Each row of a before or after table is a point. The points were changed in one or more steps. Then noise was added and the rows were shuffled. The steps act on how far a point lies along the listed directions, d1 being the first. Write out the steps. A step turns or swaps two directions, mirrors them in a line or flattens them onto one, adds a multiple of one to another, or multiplies one. Angles are multiples of 10 degrees, from the lower direction toward the higher: turns from -170 to 170, lines from 10 to 170 but not 90. Use the fewest steps. Two steps may share a direction if one is a turn and the other turns, adds or multiplies; they go together, in the order done. Otherwise the lowest direction goes first.

Directions:
(1): [ 0.47  0.01 -0.30]
(2): [-0.28 -0.15 -0.46]
Before, 8 rows:
[[-0.39 -0.18 -0.20]
 [-0.14 -0.07  0.10]
 [ 0.58  0.23  0.06]
 [-0.26  0.27  0.02]
 [ 0.47  0.21  0.19]
 [ 0.29 -0.16 -0.89]
 [-0.01 -0.02  0.15]
 [ 0.67  0.15  0.05]]
After:
[[ 0.30  0.06 -0.54]
 [-0.74 -0.27 -0.57]
 [ 0.03 -0.03  0.19]
 [ 0.32 -0.06 -0.63]
 [ 0.38  0.09 -0.41]
 [ 0.13  0.00  0.08]
 [-0.04  0.33  0.14]
 [-0.31 -0.03  0.37]]
Steps: turn d1 and d2 by 70 degrees

Directions:
(1): [-0.56  0.24  0.11  0.17]
(2): [ 0.06  0.49 -0.34 -0.25]
(3): [ 0.16  0.26  0.54 -0.18]
(4): [ 0.26  0.23 -0.01  0.54]
Before, 10 rows:
[[ 0.43 -0.06  0.31  0.36]
 [-0.35  0.02 -0.64 -0.42]
 [ 0.39 -0.39 -0.33  0.17]
 [-0.08 -0.05 -0.39 -0.52]
 [ 0.37  0.38  0.05  0.14]
 [-0.43 -0.26 -0.26 -0.14]
 [ 0.02 -0.68  0.21 -0.30]
 [ 0.10  0.09 -0.43 -0.49]
 [ 0.20 -0.37  0.11  0.35]
 [ 0.11 -0.08 -0.31 -0.12]]
After (10 x 4):
[[ 0.10  0.38  0.37  0.11]
 [-0.24  0.21 -0.31  0.36]
 [ 0.26  0.08  0.39  0.47]
 [ 0.72  0.15  0.19 -0.28]
 [ 0.12 -0.84  0.00  0.02]
 [-0.08  0.54  0.03  0.23]
 [ 0.14 -0.20  0.07  0.20]
 [ 0.11 -0.41  0.26 -0.25]
 [ 0.27 -0.51 -0.27  0.26]
 [ 0.32 -0.52 -0.11  0.06]]
Steps: turn d1 and d4 by -70 degrees; turn d2 and d3 by -110 degrees

Directions:
(1): [ 0.17  0.10 -0.43  0.39 -0.47 -0.14]
(2): [ 0.10 -0.44  0.41 -0.04 -0.49  0.11]
Before (11 x 6):
[[-0.02 -0.14  0.17 -0.12 -0.03  0.14]
 [-0.03 -0.01  0.01 -0.11  0.05 -0.01]
 [ 0.04 -0.13  0.09  0.04 -0.14  0.03]
 [-0.14  0.03  0.06 -0.07  0.29  0.00]
 [-0.04 -0.05  0.26  0.00 -0.04 -0.01]
 [ 0.11  0.13 -0.10  0.05 -0.21 -0.08]
 [-0.08  0.07 -0.15 -0.08  0.11  0.00]
 [ 0.19 -0.47  0.43 -0.16 -0.48  0.14]
 [-0.09  0.08 -0.06 -0.03  0.07 -0.09]
 [-0.11 -0.09  0.14 -0.05 -0.01 -0.01]
 [-0.07  0.15 -0.31  0.17 -0.16 -0.17]]
After:
[[ 0.38 -1.40  1.38 -0.30 -1.42  0.40]
 [-0.08 -0.01  0.10 -0.20  0.19  0.02]
 [-0.05 -0.29  0.60 -0.15 -0.10  0.09]
 [-0.05 -0.42  0.59 -0.32 -0.07  0.27]
 [-0.13 -0.26  0.40 -0.19 -0.01  0.07]
 [-0.30  0.16  0.17 -0.33  0.84  0.05]
 [ 0.23  0.19 -0.37  0.31 -0.53 -0.18]
 [ 0.11 -0.36  0.27  0.06 -0.46  0.07]
 [-0.15  0.27 -0.32 -0.10  0.38 -0.05]
 [ 0.04  0.44 -0.92  0.57 -0.39 -0.36]
 [-0.13  0.23 -0.19 -0.04  0.26 -0.12]]
Steps: multiply d1 by 3; multiply d2 by 3

Directions:
(1): [-0.42 -0.18 -0.36  0.36  0.07 -0.03 -0.57 -0.18]
(2): [ 0.19  0.05  0.22 -0.15 -0.66  0.24 -0.40 -0.26]
(3): [ 0.27  0.67 -0.19  0.33  0.17  0.21  0.02 -0.30]
Before, 13 rows:
[[ 0.02  0.35 -0.03 -0.07  0.37 -0.01  0.29  0.03]
 [-0.07 -0.64  0.04 -0.22 -0.58  0.02 -0.49  0.12]
 [ 0.36  0.26 -0.08 -0.13  0.22  0.12  0.45 -0.03]
 [ 0.18  0.07 -0.13  0.06  0.18  0.15 -0.13  0.21]
 [-0.01  0.46 -0.04  0.18 -0.09  0.09 -0.51 -0.33]
 [-0.23 -0.20  0.06  0.04  0.26 -0.20  0.09  0.11]
 [-0.34 -0.33  0.02 -0.29 -0.11 -0.01  0.15  0.13]
 [-0.37 -0.78  0.01 -0.09 -0.50 -0.30 -1.01 -0.05]
 [-0.12 -0.44  0.06 -0.31 -0.29 -0.12 -0.32  0.01]
 [ 0.35  0.57 -0.20  0.23 -0.18  0.41 -0.46 -0.47]
 [-0.43 -0.65 -0.17 -0.12  0.04 -0.24 -0.32  0.19]
 [ 0.37  0.45  0.04 -0.16  0.09 -0.10  0.58  0.06]
 [ 0.03  0.15 -0.46 -0.02  0.53 -0.02 -0.33 -0.32]]
After (13 x 8):
[[-0.22 -0.81 -0.08 -0.23  0.29 -0.33  0.32  0.60]
 [-0.07 -0.77  0.29 -0.52  0.43 -0.71  0.63  0.77]
 [-0.36 -0.42  0.08 -0.37 -0.24  0.03  0.06  0.12]
 [-0.22 -0.54  0.00 -0.33  0.17 -0.34  0.10  0.32]
 [ 0.27  0.74 -0.44  0.38  0.73  0.14  0.27 -0.14]
 [ 0.11  0.22 -0.30  0.16 -0.14  0.30 -0.37 -0.40]
 [ 0.57  0.41 -0.04 -0.41  0.27  0.11  0.10 -0.28]
 [ 0.02 -0.14  0.35 -0.18 -0.28 -0.03 -0.02  0.02]
 [ 0.28  0.13 -0.05  0.00  0.06  0.24 -0.15  0.16]
 [ 0.13  0.63 -0.02  0.14  0.56 -0.08  0.26 -0.03]
 [ 0.00 -0.61  0.34 -0.63 -0.16 -0.22  0.27  0.46]
 [ 0.02  0.37  0.02 -0.03 -0.16  0.22 -0.29 -0.28]
 [-0.07  0.33 -0.33  0.27 -0.30  0.08 -0.54 -0.40]]
Steps: turn d1 and d2 by -160 degrees; multiply d3 by 1.3

Directions:
(1): [ 0.07 -0.41  0.26 -0.50  0.23  0.34 -0.15  0.14  0.48]
(2): [ 0.01 -0.63  0.20  0.00 -0.51 -0.08  0.20 -0.40 -0.16]
(3): [ 0.04  0.04 -0.40 -0.20  0.37 -0.01  0.50 -0.56  0.19]
(4): [-0.12  0.10 -0.47 -0.29 -0.45  0.57  0.13  0.19 -0.15]
(5): [-0.09  0.21  0.20  0.33 -0.02  0.55 -0.34 -0.54  0.12]
(6): [ 0.20 -0.38 -0.49  0.56 -0.02  0.04 -0.09  0.17  0.40]
Before, 10 rows:
[[ 0.08 -0.24  0.05  0.15 -0.07  0.19 -0.40  0.56  0.24]
 [ 0.45  0.25  0.10  0.83  0.34 -0.21 -0.23 -0.11  0.14]
 [-0.10 -0.26  0.50 -0.22  0.38 -0.37 -0.19  0.06  0.23]
 [-0.07  0.04  0.07 -0.21 -0.34 -0.17  0.58 -0.51 -0.38]
 [-0.01  0.31  0.14 -0.53  0.23  0.74 -0.22 -0.29  0.34]
 [-0.11 -0.45  0.74  0.02 -0.34  0.09 -0.19 -0.33 -0.27]
 [ 0.29 -0.61  0.45 -0.21  0.10 -0.44  0.11 -0.04  0.33]
 [ 0.06 -0.11 -0.41  0.17 -0.15  0.36 -0.19  0.26  0.22]
 [-0.15  0.20  0.09  0.22 -0.42  0.28 -0.41  0.55  0.12]
 [-0.31  0.07  0.02  0.18  0.04 -0.27  0.40 -0.48 -0.23]]
After (10 x 9):
[[ 0.28 -0.39  0.52 -0.24  0.28 -0.26 -0.14  0.29  0.46]
 [-0.05  0.20  0.64 -0.15  0.65  0.31 -0.44 -0.09  0.27]
 [ 0.01  0.58  0.12 -0.40  0.53 -0.24  0.22  0.27  0.04]
 [-0.25  0.38 -0.04  0.01  0.59 -0.33  0.25  0.03  0.05]
 [ 0.40  0.14 -0.12  0.73  0.11 -0.12  0.02 -0.31  0.00]
 [-0.10 -0.41  0.65 -0.05  0.22 -0.44 -0.22 -0.11  0.15]
 [ 0.00 -0.25 -0.60  0.12 -0.47  0.54  0.00  0.10  0.09]
 [-0.19  0.08  0.05  0.36 -0.67  0.50 -0.29 -0.04  0.07]
 [ 0.03 -0.40  0.01  0.26 -0.47  0.48 -0.29  0.12  0.09]
 [ 0.06 -0.26  0.17 -0.44 -0.15  0.20  0.28 -0.83  0.05]]
Steps: mirror d1 and d2 in the line at 20 degrees; turn d3 and d5 by -40 degrees; add 0.7 times d6 to d4

Directions:
(1): [-0.44  0.40 -0.06  0.36 -0.11  0.08  0.09  0.58 -0.28  0.17 -0.42]
(2): [-0.41  0.06 -0.10  0.35 -0.46  0.18 -0.04  0.00  0.31 -0.33  0.62]
(3): [ 0.41 -0.08 -0.48 -0.11  0.05  0.16  0.54  0.46 -0.25 -0.16  0.33]
Before, 10 rows:
[[-0.69  0.51  0.38  0.47 -0.34  0.18 -0.44  0.04  0.11  0.11 -0.37]
 [-0.50  0.45 -0.14  0.79 -0.43  0.23 -0.06  0.34 -0.13  0.07 -0.31]
 [-0.64  0.27  0.04  0.32 -0.30 -0.09 -0.20  0.28  0.15  0.05  0.06]
 [-0.03 -0.16 -0.03 -0.17  0.02 -0.21 -0.24 -0.15 -0.05  0.06 -0.03]
 [ 0.04 -0.02 -0.27 -0.19 -0.12  0.08  0.20 -0.19  0.24 -0.18  0.62]
 [-0.39  0.27  0.30 -0.04 -0.05 -0.15 -0.28 -0.06  0.00  0.24 -0.83]
 [-0.80  0.39  0.39  0.49 -0.14 -0.04 -0.44 -0.01  0.06  0.41 -0.92]
 [-0.15 -0.30  0.07  0.03 -0.31 -0.14 -0.29 -0.53  0.39 -0.23  0.28]
 [-0.18 -0.06  0.16 -0.10  0.04 -0.32 -0.12  0.08  0.08  0.18 -0.27]
 [ 0.19 -0.33 -0.24 -0.28  0.00 -0.02  0.18  0.08 -0.14 -0.27  0.30]]
After, 10 rows:
[[-0.27  0.37 -0.37  0.06 -0.12  0.14  0.36  0.48 -0.18  0.11 -0.01]
 [-0.01 -0.23  0.72 -0.24  0.35 -0.33 -0.74 -1.06  0.35  0.41 -0.75]
 [-0.06 -0.12 -0.36 -0.02 -0.14  0.10  0.31  0.46 -0.27 -0.27  0.24]
 [ 0.60 -0.07  0.10 -0.14  0.40 -0.13 -0.13 -0.32 -0.29  0.41 -0.81]
 [-0.06 -0.13  0.46 -0.34  0.02 -0.26 -0.51 -0.80  0.40  0.00 -0.35]
 [-0.65  0.21  0.10  0.39 -0.33 -0.10 -0.23  0.11  0.01  0.05 -0.46]
 [-0.13 -0.20  0.20 -0.15 -0.01 -0.34 -0.24 -0.19  0.28  0.07 -0.02]
 [-0.01  0.03  0.22 -0.22  0.32 -0.36 -0.23 -0.02 -0.12  0.43 -0.57]
 [ 0.06  0.15  0.67 -0.18  0.26 -0.11 -0.59 -0.54  0.02  0.43 -0.81]
 [-0.25 -0.06 -0.07 -0.02 -0.17 -0.14 -0.26 -0.08  0.04 -0.04  0.08]]
Steps: turn d1 and d2 by -120 degrees; multiply d3 by 1.3

Directions:
(1): [ 0.13  0.16  0.11  0.00  0.25  0.25 -0.11  0.88  0.25 -0.08 -0.45 -0.04]
(2): [ 0.53 -0.19 -0.39  0.40 -0.17  0.05 -0.16 -0.21  0.41  0.36 -0.32  0.34]
(3): [-0.27 -0.32 -0.81 -0.20  0.41  0.01 -0.16  0.14 -0.12  0.23  0.08 -0.28]
(4): [ 0.15  0.40  0.10 -0.01  0.34 -0.30 -0.03  0.05  0.57  0.35  0.61 -0.15]
Before, 12 rows:
[[-0.20  0.02  0.32 -0.19 -0.05  0.42  0.03 -0.03 -0.62 -0.31 -0.25 -0.11]
 [-0.27 -0.21  0.20 -0.19 -0.37 -0.32  0.14 -0.52 -0.70 -0.41  0.35 -0.22]
 [-0.42  0.49  0.25 -0.27  0.19 -0.02  0.21  0.35 -0.20 -0.20  0.32 -0.16]
 [-0.49  0.15  0.33 -0.26  0.18 -0.08 -0.08  0.48 -0.12 -0.16  0.33 -0.22]
 [-0.26  0.22  0.98 -0.04 -0.26 -0.38  0.20 -0.14 -0.37 -0.48  0.42  0.11]
 [-0.51 -0.05  0.00 -0.07 -0.14 -0.26  0.09 -0.97 -0.36  0.08  0.87 -0.06]
 [ 0.08  0.60  0.75  0.18 -0.35 -0.01  0.23  0.04  0.10 -0.16  0.00 -0.08]
 [ 0.79 -0.24 -0.61  0.44 -0.20  0.00 -0.27 -0.08  0.77  0.74 -0.59  0.18]
 [ 0.48 -0.25 -0.17  0.20 -0.17 -0.14 -0.04  0.07  0.73  0.16 -0.17  0.21]
 [-0.26  0.24  0.40 -0.41  0.22  0.08  0.09  0.30 -0.16 -0.09  0.23 -0.20]
 [-0.02  0.03  0.05  0.02  0.05  0.17  0.10  0.22  0.12  0.02  0.15  0.02]
 [-0.53  0.07  0.12 -0.23  0.13 -0.05  0.04  0.37 -0.78 -0.12 -0.02 -0.28]]
After, 12 rows:
[[-0.12  0.28  1.03  0.04 -0.30 -0.39  0.19 -0.15 -0.23 -0.42  0.40  0.17]
 [-0.51  0.08  0.42 -0.24  0.03 -0.03 -0.03  0.37 -0.27 -0.27  0.22 -0.15]
 [ 0.63 -0.42 -0.82  0.38 -0.20  0.06 -0.28 -0.12  0.57  0.72 -0.65  0.13]
 [-0.42  0.42  0.32 -0.22  0.03  0.02  0.25  0.24 -0.35 -0.31  0.18 -0.07]
 [-0.45  0.08  0.09 -0.07 -0.08 -0.31  0.08 -0.89 -0.22  0.11  0.97 -0.08]
 [ 0.13  0.50  0.69  0.24 -0.47  0.04  0.22 -0.07  0.04 -0.16 -0.14  0.01]
 [-0.05  0.27  0.45 -0.16  0.14  0.31  0.01  0.14 -0.26 -0.15 -0.05 -0.16]
 [-0.26  0.18  0.46 -0.38  0.08  0.12  0.11  0.20 -0.28 -0.17  0.13 -0.13]
 [-0.10  0.08  0.36 -0.15 -0.17 -0.44  0.11 -0.33 -0.30 -0.23  0.58 -0.26]
 [ 0.40 -0.42 -0.32  0.17 -0.23 -0.09 -0.04 -0.02  0.54  0.11 -0.26  0.21]
 [-0.06 -0.04  0.03  0.03 -0.02  0.21  0.11  0.17  0.02 -0.03  0.08  0.05]
 [-0.44  0.24  0.28 -0.21  0.20 -0.11  0.05  0.45 -0.60 -0.09  0.11 -0.30]]
Steps: flatten d1 and d4 onto the line at 160 degrees; turn d2 and d3 by 10 degrees

Directions:
(1): [ 0.21 -0.20 -0.23 -0.31 -0.32 -0.31 -0.48 -0.75  0.03  0.10  0.29 -0.23
 -0.02  0.28]
(2): [ 0.07  0.03 -0.12 -0.55  0.48  0.57 -0.24 -0.01 -0.05  0.42 -0.10 -0.42
 -0.02 -0.39]
(3): [ 0.50 -0.37  0.62  0.15  0.09  0.14 -0.59  0.10 -0.21  0.02 -0.32  0.29
 -0.01  0.15]
(4): [-0.09 -0.34 -0.37  0.39 -0.26 -0.09 -0.29 -0.10 -0.11 -0.25 -0.35 -0.11
  0.06 -0.81]
(5): [-0.17  0.65  0.06 -0.12 -0.38 -0.38 -0.44  0.35 -0.21  0.41 -0.22 -0.05
  0.33 -0.03]
Before, 14 rows:
[[ 0.00 -0.27 -0.02  0.71 -0.15 -0.33 -0.05  0.15  0.10 -0.33 -0.20  0.33
  -0.02 -0.36]
 [-0.14 -0.34  0.06 -0.10  0.16  0.08 -0.15 -0.31  0.10 -0.03 -0.25 -0.01
   0.04 -0.24]
 [-0.16  0.39  0.09 -0.29  0.12  0.06  0.14 -0.26  0.17  0.29  0.11 -0.20
   0.17 -0.06]
 [-0.17  0.59  0.51 -0.02 -0.01 -0.19 -0.30  0.57 -0.21  0.30 -0.18  0.18
   0.18  0.26]
 [-0.21  0.22 -0.11  0.16  0.15  0.00  0.40  0.42  0.28 -0.28 -0.20  0.18
   0.05 -0.41]
 [-0.05  0.24  0.65  0.21 -0.10 -0.37 -0.18  0.70 -0.31  0.16 -0.03  0.32
   0.22  0.14]
 [ 0.09  0.05 -0.05  0.14 -0.36 -0.43  0.45 -0.28  0.17 -0.41  0.14  0.23
  -0.09  0.59]
 [ 0.38 -0.25  0.84  0.46 -0.06  0.08 -0.21  0.62 -0.28 -0.05 -0.18  0.68
   0.06  0.59]
 [-0.28  0.04  0.03  0.21 -0.29 -0.38  0.67  0.09  0.09 -0.20  0.35  0.05
   0.04  0.02]
 [ 0.33  0.41  0.29 -0.60  0.36  0.31 -0.70 -0.07 -0.22  0.69 -0.14 -0.37
   0.08 -0.10]
 [-0.05 -0.42  0.00  0.57 -0.59 -0.46 -0.09 -0.08  0.05 -0.60  0.04  0.09
  -0.15 -0.12]
 [-0.38  0.60 -0.01  0.47 -0.46 -0.55  0.05  0.35 -0.01  0.07 -0.02  0.47
   0.12  0.29]
 [ 0.11 -0.06  0.16  0.19  0.04 -0.34  0.07 -0.18 -0.07 -0.10  0.00  0.05
   0.08  0.10]
 [-0.18  0.15 -0.05 -0.17 -0.08 -0.05  0.17 -0.42  0.48  0.03  0.21 -0.05
  -0.02  0.09]]
After (14 x 14):
[[-0.37  0.52  0.01  0.88 -1.07 -1.26  0.08  0.06  0.07 -0.31  0.18  0.78
   0.12  0.81]
 [ 0.15 -0.05  0.11  0.06  0.04 -0.30 -0.03 -0.27 -0.08 -0.02  0.05 -0.06
   0.10  0.07]
 [-0.21  0.17 -0.10  0.27 -0.01 -0.21  0.38  0.32  0.32 -0.36 -0.14  0.26
   0.04 -0.29]
 [ 0.05 -0.47 -0.14  0.18 -0.52 -0.31 -0.37 -0.33  0.04 -0.41  0.10 -0.17
  -0.18 -0.15]
 [-0.15  0.19 -0.10 -0.36  0.07  0.12  0.09 -0.43  0.46  0.15  0.16 -0.17
  -0.04 -0.02]
 [ 0.39 -0.33  0.84  0.51 -0.26 -0.20 -0.31  0.37 -0.27 -0.11 -0.05  0.71
   0.05  0.79]
 [ 0.04 -0.31 -0.10  0.56 -0.22 -0.38 -0.19 -0.05  0.10 -0.27 -0.13  0.25
  -0.02 -0.29]
 [-0.08  0.15  0.71  0.73 -0.68 -1.05 -0.05  0.53 -0.26 -0.27  0.13  0.73
   0.23  0.62]
 [ 0.19  0.49  0.53 -0.04  0.18  0.03 -0.28  0.29 -0.22  0.32 -0.21  0.05
   0.12  0.07]
 [-0.22  0.41  0.16 -0.12  0.06 -0.04  0.27 -0.15  0.17  0.20  0.10 -0.07
   0.17 -0.02]
 [ 0.21 -0.01 -0.20 -0.26 -0.23 -0.23  0.14 -0.54  0.16 -0.15  0.18 -0.08
  -0.11  0.49]
 [-0.15 -0.31  0.04 -0.20  0.32  0.28 -0.15 -0.24  0.06  0.11 -0.28 -0.11
   0.02 -0.37]
 [-0.24  0.55  0.67  0.68 -0.65 -0.96 -0.02  0.53 -0.13 -0.23 -0.05  0.71
   0.20  0.78]
 [-0.20 -0.02 -0.07  0.04 -0.34 -0.42  0.49 -0.12  0.09 -0.14  0.43 -0.06
   0.05  0.06]]
Steps: turn d1 and d2 by 30 degrees; add -1.5 times d5 to d2
